Rows are points. Each copy is the shape, with its points in the same order, turned, moved and blurred by noise. Say if it was mirrored as well.

Shape:
[[ 0.78 -1.11]
 [ 1.53 -0.10]
 [-1.16 -0.12]
 [-0.33  3.10]
 [-1.92 -3.01]]
Copy 1:
[[ 0.34 -0.20]
 [ 0.90  0.56]
 [-1.50 -0.03]
 [-1.41  3.81]
 [-1.74 -2.54]]
Copy 1 is: only turned
Copy 2:
[[-0.92  1.33]
 [ 0.19  2.18]
 [ 0.19 -0.73]
 [ 3.48  0.50]
 [-2.60 -1.65]]
Copy 2 is: mirrored

Shape (8 x 3):
[[ 1.76  0.37 -0.98]
 [-0.89 -3.92 -0.70]
 [-3.97 -2.20  0.84]
 [ 1.06  0.85 -1.43]
 [-0.57 -0.02  0.43]
 [ 2.59  0.55  0.38]
 [ 2.59 -1.42 -0.91]
 [ 1.17  0.57 -0.47]]
Copy 1:
[[-0.85  1.53 -0.90]
 [ 1.79 -2.51 -2.29]
 [ 0.58 -4.69  1.42]
 [-1.45  1.31 -0.50]
 [-0.49 -0.19  0.82]
 [ 0.27  2.82 -0.09]
 [ 0.80  1.75 -2.00]
 [-1.10  1.14  0.15]]
Copy 1 is: only turned
Copy 2:
[[-1.93 -0.62 -1.47]
 [ 0.64 -4.47 -0.48]
 [ 1.39 -3.10  3.23]
 [-2.11 -0.28 -0.68]
 [-0.33 -0.70  0.73]
 [-0.81  0.48 -2.42]
 [-0.88 -1.73 -3.05]
 [-1.36 -0.20 -1.24]]
Copy 2 is: only turned

Shape, 9 rows:
[[ 0.13 -0.70  0.59 -1.55]
 [ 0.58 -0.23  1.01 -0.10]
 [ 1.24  0.53 -0.70 -1.76]
 [-2.21 -0.46  0.14  0.00]
 [-2.05  2.03  0.26 -1.58]
 [ 1.40 -0.43 -1.98 -1.93]
 [-1.16 -0.03 -0.31 -1.74]
 [ 1.00 -0.30  0.38  7.32]
 [ 0.46 -0.73 -1.55 -1.72]]
Copy 1:
[[-1.34 -0.53 -0.50  0.55]
 [-0.59 -0.96  0.55  1.10]
 [-0.62 -0.36  0.36 -1.54]
 [-0.55  1.33 -1.12  2.17]
 [-1.61  2.81  0.31  0.64]
 [ 0.31 -0.39 -0.82 -1.76]
 [-1.32  1.08 -1.27 -0.21]
 [ 5.18 -1.35  2.39  5.17]
 [-0.28 -0.33 -1.17 -0.81]]
Copy 1 is: only turned
Copy 2, 9 rows:
[[-0.47  0.27 -0.60 -1.36]
 [-0.47 -0.27 -0.56  0.86]
 [-0.17 -0.06  1.22 -1.45]
 [ 1.78  1.26 -1.95 -0.01]
 [ 2.74 -0.36 -0.49 -0.72]
 [-0.72  0.80  1.43 -2.57]
 [ 1.09  0.91 -0.37 -1.45]
 [-1.23  4.15  0.11  7.04]
 [-0.54  1.43  0.44 -2.10]]
Copy 2 is: mirrored

Shape, 10 rows:
[[ 1.80  3.75 -1.32  2.39  4.09 -2.74]
 [-1.58  0.07  1.18 -0.51  2.00  1.12]
 [ 1.33  0.35  1.49  0.03 -0.24  0.99]
 [ 0.77 -0.85 -1.85 -0.57 -1.20 -2.11]
 [-1.84 -2.42  0.17  1.09  1.69  1.25]
 [-0.26  2.17 -1.41  0.81  1.50  1.18]
 [-0.32 -0.01 -0.31 -1.44 -2.37 -1.95]
 [-3.44 -1.84  1.96  1.11 -2.01  2.38]
 [-0.52 -0.19  0.11 -1.40 -0.86 -0.50]
 [-1.91 -1.05  1.58 -0.61 -1.72  0.17]]
Copy 1, 10 rows:
[[-3.55 -0.70 -2.44  3.87  3.95  2.15]
 [ 1.26  0.35 -1.35  0.02  0.20  1.02]
 [-1.21  1.69 -1.06 -1.89  1.39  0.64]
 [-2.70 -0.39  1.22 -0.47  0.42 -2.14]
 [ 0.79 -1.52 -0.25 -1.05 -1.28  2.07]
 [-1.84  1.64 -1.44  1.76 -0.30  1.41]
 [-1.14  1.14  1.71 -0.65  1.60 -2.45]
 [ 2.25  1.85  2.30 -2.66 -1.45  2.16]
 [-0.58  0.76  0.25 -1.02  0.65 -1.16]
 [ 1.06  1.51  1.61 -1.93  0.06 -0.34]]
Copy 1 is: mirrored
Copy 2, 10 rows:
[[-1.86 -0.47  6.54 -1.77 -2.38  0.03]
 [ 0.31  0.76  3.21  2.84  1.23  0.87]
 [-1.02  1.42  0.71  2.47 -1.26  0.67]
 [-0.82 -2.61 -0.66 -0.17 -0.74 -0.58]
 [ 2.87  0.42  1.69  1.40  1.49  1.41]
 [-0.54  1.29  3.37  0.38  0.15 -1.51]
 [-1.29 -2.82 -0.62  1.98 -0.52 -0.86]
 [ 3.44  0.49 -0.17  5.27  0.29 -0.82]
 [-0.70 -1.47 -0.13  2.35  0.24 -0.21]
 [ 0.83 -1.01 -0.43  4.24  0.14 -0.43]]
Copy 2 is: only turned
Copy 3:
[[-4.82  1.44 -0.91  4.88 -1.43  0.33]
 [ 0.72  1.27  1.73 -0.23 -1.88 -0.03]
 [ 1.97  0.85  0.12  1.37  0.33 -0.10]
 [-0.80 -2.80 -0.96  0.03  1.33 -0.86]
 [ 0.56  0.29  1.08 -1.50 -2.06  2.56]
 [-1.77  2.04  1.30  0.90  0.44  0.12]
 [ 0.56 -1.43 -1.42 -0.91  0.74 -2.54]
 [ 3.04  2.41  0.02 -4.08 -0.94  0.73]
 [ 0.86 -0.66  0.22 -0.37  0.31 -1.37]
 [ 2.47  0.41 -0.58 -1.91 -1.10 -0.87]]
Copy 3 is: only turned

Shape:
[[ 2.14 -2.15 -0.63  2.65 -0.40 -0.18  1.87  0.05]
 [-1.23  1.27  1.12 -1.60  0.95 -2.24  0.07  0.01]
 [ 0.64  2.14  0.70  0.20  3.28  2.56  0.10  1.24]
 [-3.08  2.79  1.52 -0.46  0.90 -1.65 -0.18  1.15]
 [ 1.29 -1.81  0.88 -0.99 -2.23 -0.02  1.07  0.52]
 [ 0.25 -2.81 -1.64 -1.21 -0.36  0.80 -0.06  1.70]
 [-1.83  0.67  1.06 -1.79  2.79 -2.16  1.65 -1.27]
 [-2.87  1.05  0.97 -1.27  1.12 -1.51  0.24 -0.17]
 [-1.96  2.04 -0.56 -1.19  0.32 -0.34 -1.47 -1.83]
 [-0.40 -4.42 -0.67  0.67 -2.15  1.59  1.84  0.02]
 [-2.36  0.38 -0.85 -0.52  0.86 -1.15 -0.21  0.54]
 [-1.09  1.13  2.43 -0.04  2.26  1.32 -0.40 -0.49]
 [-4.22  3.67  0.28 -2.26  0.60 -1.34  1.73 -0.11]
 [ 1.58 -2.34 -2.22 -0.93 -2.68  1.64  2.02  0.26]]
Copy 1 (14 x 8):
[[ 2.91 -0.93  1.64  0.30 -1.25  0.47  2.24  0.12]
 [-1.19  0.67 -1.79  2.09  2.85  0.13  1.22  0.63]
 [-0.21  1.57 -0.25 -0.06  0.46 -3.30  0.72  3.74]
 [-2.26  0.06 -2.81  3.74  2.00 -0.98  1.24  1.89]
 [-0.10 -0.43 -0.72 -1.09 -0.54  2.38  1.47 -0.27]
 [ 1.93  2.22 -1.34 -0.01 -1.38  1.63 -0.21 -0.17]
 [ 0.68  0.67 -2.95  1.64  4.11 -1.17  2.12  0.16]
 [-0.88  0.30 -3.18  2.50  2.52 -0.61  0.81  0.42]
 [-1.80  0.51 -1.29  2.08  2.00 -1.80 -0.94 -1.10]
 [ 2.92 -1.08 -2.06 -1.10 -2.71  1.57  0.37 -1.47]
 [ 0.13  1.15 -2.23  2.92  1.01 -0.49  0.14  0.03]
 [-0.41 -0.67 -1.68  0.33  2.03 -2.21 -0.12  2.55]
 [-2.82  1.03 -4.48  3.35  2.24 -2.28  2.38 -0.34]
 [ 1.07  1.16 -0.40 -1.82 -2.84  1.32  1.75 -2.22]]
Copy 1 is: mirrored
Copy 2:
[[ 0.67 -0.34 -0.10 -0.03  3.16 -2.06  0.00 -0.15]
 [-1.63  2.12 -2.14  2.61 -0.75  1.48 -1.94  0.13]
 [ 0.36 -1.29  1.61  1.85  0.54  2.88 -3.25  2.10]
 [ 0.19  3.26 -1.67  2.86 -1.70  1.88 -2.59  2.28]
 [-0.54  1.92 -0.53 -0.16  1.90  1.19  1.66 -0.84]
 [ 1.52 -0.07 -1.16 -0.38  1.41  2.18  0.00 -2.29]
 [-2.76  0.95 -3.49  1.62 -0.19  1.40 -3.07  1.30]
 [-0.93  2.05 -2.62  1.68 -1.39  1.76 -2.62  1.15]
 [-0.88  0.61 -1.24  1.92 -3.68  1.16 -0.98  0.41]
 [ 1.25  0.14 -1.81 -3.04  2.08  0.40  1.31 -0.69]
 [ 0.71  0.89 -2.80  1.62 -1.28  1.20 -1.77  0.13]
 [-1.12  0.51  0.61  0.19 -0.77  2.08 -3.03  2.27]
 [-0.76  1.75 -3.92  3.56 -2.32  2.83 -1.08  3.17]
 [ 0.88 -0.80 -1.18 -0.07  1.70  1.26  3.24 -1.51]]
Copy 2 is: only turned
Copy 3 (14 x 8):
[[ 0.71  0.07 -1.45 -0.34 -0.93  3.00 -0.35 -2.75]
 [ 0.12 -0.82  1.24 -0.60  0.78 -0.36  1.96  2.24]
 [-0.42 -0.83  2.09  1.85  1.09  1.65 -3.21  1.60]
 [ 0.07 -1.17  3.49 -0.50  2.11 -1.38  1.28  1.34]
 [-0.39 -1.54 -1.35 -0.81 -2.87  0.36  0.79 -0.97]
 [ 2.35 -1.60 -1.72  0.09 -1.93 -0.06 -0.92  0.13]
 [ 0.12 -1.27 -0.51  0.02  3.29  0.47  2.51  2.65]
 [ 0.28 -1.34  0.78 -0.20  2.11 -1.44  1.58  1.61]
 [ 0.12  1.38  0.86  1.13  0.99 -2.24  1.19  1.61]
 [ 1.09 -1.96 -3.63  0.43 -1.90 -0.33 -0.31 -3.57]
 [ 2.22 -0.46  0.90  0.19  1.28 -1.29  1.04  0.81]
 [-1.90 -0.81  0.96  0.54  1.97 -0.61 -1.40  1.22]
 [ 0.44 -1.85  2.67  1.91  2.41 -1.95  3.59  2.04]
 [ 1.43 -1.22 -2.46  2.14 -3.85  0.65  0.30 -1.60]]
Copy 3 is: only turned

Shape (12 x 9):
[[-1.94  1.72 -1.24  3.05 -1.39 -0.53  1.07  0.97 -1.12]
 [ 0.43 -1.24  0.35  1.81 -0.63 -1.99 -0.14  0.03 -2.45]
 [ 0.08  0.14  1.14 -1.71  2.01  1.58  1.59  1.70  2.39]
 [-2.36 -1.58 -2.90  0.34 -1.32  1.09  0.31  2.68  1.02]
 [ 1.35  0.52  1.38 -1.62 -0.88 -1.52 -3.18  0.80  2.22]
 [ 0.28  0.67  1.78 -0.34 -0.05  1.92 -3.59  2.65 -1.49]
 [ 1.96  1.86  0.27  1.87  3.42 -2.37 -0.17  0.85 -1.75]
 [-1.26  2.79  2.14 -1.65  2.08 -2.14 -1.48 -2.30  1.41]
 [-2.76  2.61 -1.59  1.08  0.91  1.44 -2.44  0.31 -1.59]
 [ 1.29 -1.06  1.86  2.13  0.02  0.73 -2.87 -2.15 -0.38]
 [ 1.16 -0.42 -2.06 -1.59 -1.47 -1.29  1.17  0.34 -0.45]
 [ 1.94 -0.47 -1.95  1.34 -1.39 -0.78  1.12  1.09 -0.80]]
Copy 1:
[[-0.19 -1.95 -2.38  1.65 -2.46  0.96 -1.88 -1.37  0.34]
 [ 0.08 -2.45  1.08  0.29 -0.06 -0.20 -1.65 -1.82 -1.46]
 [-0.09  2.15 -1.69 -2.18 -0.97  0.84  2.16  1.62 -1.92]
 [ 2.76 -1.78 -1.26  0.79 -3.32  0.10  2.03  1.14  0.11]
 [ 2.10  2.79  2.15 -2.54 -0.55  0.62 -0.12 -1.42  0.78]
 [ 2.95  1.22  1.28 -1.73 -2.01  1.87 -3.07  1.39 -2.04]
 [-0.97 -1.65 -1.63 -3.77  1.30  0.44 -2.78 -1.37 -0.92]
 [-0.47  2.49 -0.03 -1.66  2.32  4.37 -0.03 -1.63  0.83]
 [ 2.17 -1.02 -1.89  0.61 -0.65  3.43 -2.88  1.51  0.80]
 [-0.85  0.20  3.49 -0.23  0.43  0.31 -2.46  1.23  0.26]
 [ 2.32 -0.13 -1.03  0.53  0.45 -1.72  1.14 -1.83 -0.81]
 [ 0.99 -1.35 -0.94  0.12 -0.91 -2.68 -0.59 -1.01 -0.53]]
Copy 1 is: only turned
Copy 2:
[[-2.35  1.34 -0.45  0.92 -3.68 -2.37  2.34  0.12 -0.49]
 [-0.64  1.78  0.85 -0.37 -1.64 -0.74  0.48 -0.91 -3.23]
 [-0.35  0.34  0.01 -1.05  2.09  1.07  3.73  0.07  2.33]
 [-3.46 -0.74 -3.61  0.56 -0.03 -0.25  3.73 -0.29 -1.13]
 [ 1.80 -1.11 -1.15 -3.29  0.51 -0.32  0.59  2.72 -1.08]
 [ 3.30 -0.91 -1.13 -0.45 -2.27  1.96  3.04  0.56 -1.48]
 [ 0.32 -0.62  4.98 -1.19 -1.75 -1.29  1.82 -0.35 -1.29]
 [ 0.21 -0.84  1.48 -3.67 -1.58  0.76 -1.29  1.75  2.48]
 [-1.21 -2.53 -0.55  0.79 -4.79  0.94  1.19  0.58  0.49]
 [ 0.91  0.83  0.61  1.02 -0.37  1.74 -1.23  2.44 -2.47]
 [-0.85 -0.41 -1.50 -1.06  0.69 -2.83  0.51 -1.83 -1.11]
 [-0.88  0.33  0.02  0.97  0.42 -2.81  1.73 -0.56 -2.51]]
Copy 2 is: mirrored

Shape, 14 rows:
[[ 2.39  1.02  0.01  2.02  1.48  3.16 -2.13 -1.69  0.13  0.77  2.72]
 [ 1.74 -0.39  2.52 -0.35  1.07 -0.43  0.99 -0.03 -0.85 -0.27  0.63]
 [-0.44  2.86  0.40  2.45  1.43  1.14 -1.22 -0.29 -0.58 -1.80  2.47]
 [-1.22  1.24 -3.13 -0.92 -0.60 -3.19  0.87  0.76  1.22  3.35  0.54]
 [ 1.12  0.10  1.99  3.35 -0.94  1.45 -1.59 -1.61 -2.67 -0.78 -0.64]
 [ 0.80 -1.75 -0.49  0.71 -1.14  0.65  1.82  1.44  0.09 -0.67  0.35]
 [ 0.10 -0.67 -0.32 -1.82 -2.84 -1.16  2.62  0.70 -0.80  2.24  0.15]
 [-3.24 -0.55 -0.95 -2.29 -0.45 -0.90 -0.04  1.85  0.63  1.77 -1.20]
 [-2.67  2.47 -2.77 -1.04 -0.86 -0.36 -0.29 -2.69  2.39  0.39  1.78]
 [-2.57  1.22 -2.07  0.71  2.56  0.40  1.44 -1.57  0.14  0.75 -0.20]
 [ 1.98 -1.15  1.26  1.00 -1.65 -0.71 -0.24 -0.69  1.11 -0.81 -1.80]
 [ 2.06  0.75  0.79 -1.76 -2.14  0.52  2.29  1.87 -0.34  1.59 -2.35]
 [ 2.22  3.26 -2.77  2.02  1.29  1.48 -2.60 -2.05 -0.05 -1.47  2.05]
 [-0.46  1.72 -3.10 -0.32  2.18  0.95 -2.42 -2.67 -1.99 -1.35  1.47]]
Copy 1, 14 rows:
[[ 2.37 -0.92  0.64 -3.65  2.57 -0.26  0.92  0.51 -0.65  3.46 -1.49]
 [-0.08 -2.85 -1.68 -0.88  1.61 -1.48 -1.06  0.16 -0.45 -0.48 -0.20]
 [ 1.51 -1.26  0.55 -2.02 -0.27 -2.04 -1.98  0.57 -0.86  4.19 -1.29]
 [ 1.34  3.24  2.48  1.60  1.07 -2.46 -2.71  0.28  0.21 -2.75 -1.50]
 [ 0.38 -3.68 -0.72 -0.68  0.57  0.56  0.44  2.28  2.42  2.77 -1.66]
 [ 0.98 -1.41 -0.71  1.58  1.21  1.56 -1.48  0.82 -1.03 -0.37  0.13]
 [ 1.87 -1.08 -0.13  2.92  1.81 -0.40 -1.80  0.47 -0.42 -3.49 -1.57]
 [ 0.93  1.49 -0.41  2.11 -2.24 -0.83 -0.77 -1.79  0.51 -3.14 -1.36]
 [ 2.38  1.92  2.60  2.66  0.49 -3.51  0.21 -0.54 -1.72  1.39 -2.28]
 [-1.08  0.34  3.46  0.68  0.29 -1.26 -0.76 -2.18 -0.53  0.81 -1.33]
 [ 0.12 -1.32 -1.42  1.80  1.88 -0.41  1.16  2.07  1.55 -0.07  1.19]
 [ 3.12 -2.72 -0.68  1.78  1.83 -0.09 -1.29 -0.61  2.05 -3.15  0.94]
 [ 2.78  0.98  1.12 -1.55  3.07 -1.65 -0.76 -0.14  0.48  5.46 -1.34]
 [ 0.67  0.91  0.27 -0.66  1.91 -1.66 -1.01 -2.31  0.57  4.34 -3.64]]
Copy 1 is: only turned
Copy 2 (14 x 11):
[[ 0.86 -1.58  2.15  3.64  0.75 -0.36 -3.66  2.54 -1.10 -1.29  0.37]
 [-0.89 -0.85  1.44  0.11  0.96  1.94 -0.24  0.03  0.36 -2.92 -1.12]
 [ 1.83  0.38  0.26  1.51  0.19 -1.85 -3.28  0.20  0.89 -1.99  0.88]
 [ 1.78  1.19 -2.09  0.92  1.57  0.78  2.79 -0.28 -2.41  2.40 -1.65]
 [ 2.56 -0.64  4.41 -0.73  0.46  0.25 -1.71  2.38  1.43 -2.14  0.51]
 [-0.38 -1.42  0.06 -1.77 -0.99  0.37  0.75  2.04 -1.41 -1.31 -0.44]
 [-0.07  0.89  0.64 -0.23 -0.28  1.40  4.23  1.39 -1.74 -0.63 -1.81]
 [-1.02  2.74 -1.04 -1.23  0.32  1.18  1.50  1.18 -0.12  2.73 -1.65]
 [ 0.88  1.58  0.29  2.58 -0.99 -1.69  0.41 -1.66 -1.91  3.12  0.65]
 [ 2.13  1.39 -0.28  0.46 -1.75  1.12 -2.21 -1.02 -1.30  1.45 -1.68]
 [-0.12 -1.90  2.73 -1.79  1.15  1.77  0.79  0.78 -0.44 -0.36  1.55]
 [-0.44  0.92  0.32 -0.28 -0.24  3.96  3.16  2.51 -0.90 -1.85  0.83]
 [ 3.07 -2.43  0.32  4.01 -0.19 -1.05 -2.82  0.84  0.53  0.10  2.16]
 [ 2.34 -1.09  0.58  3.54 -1.66 -0.70 -2.30  0.03  2.32  1.75 -0.83]]
Copy 2 is: mirrored
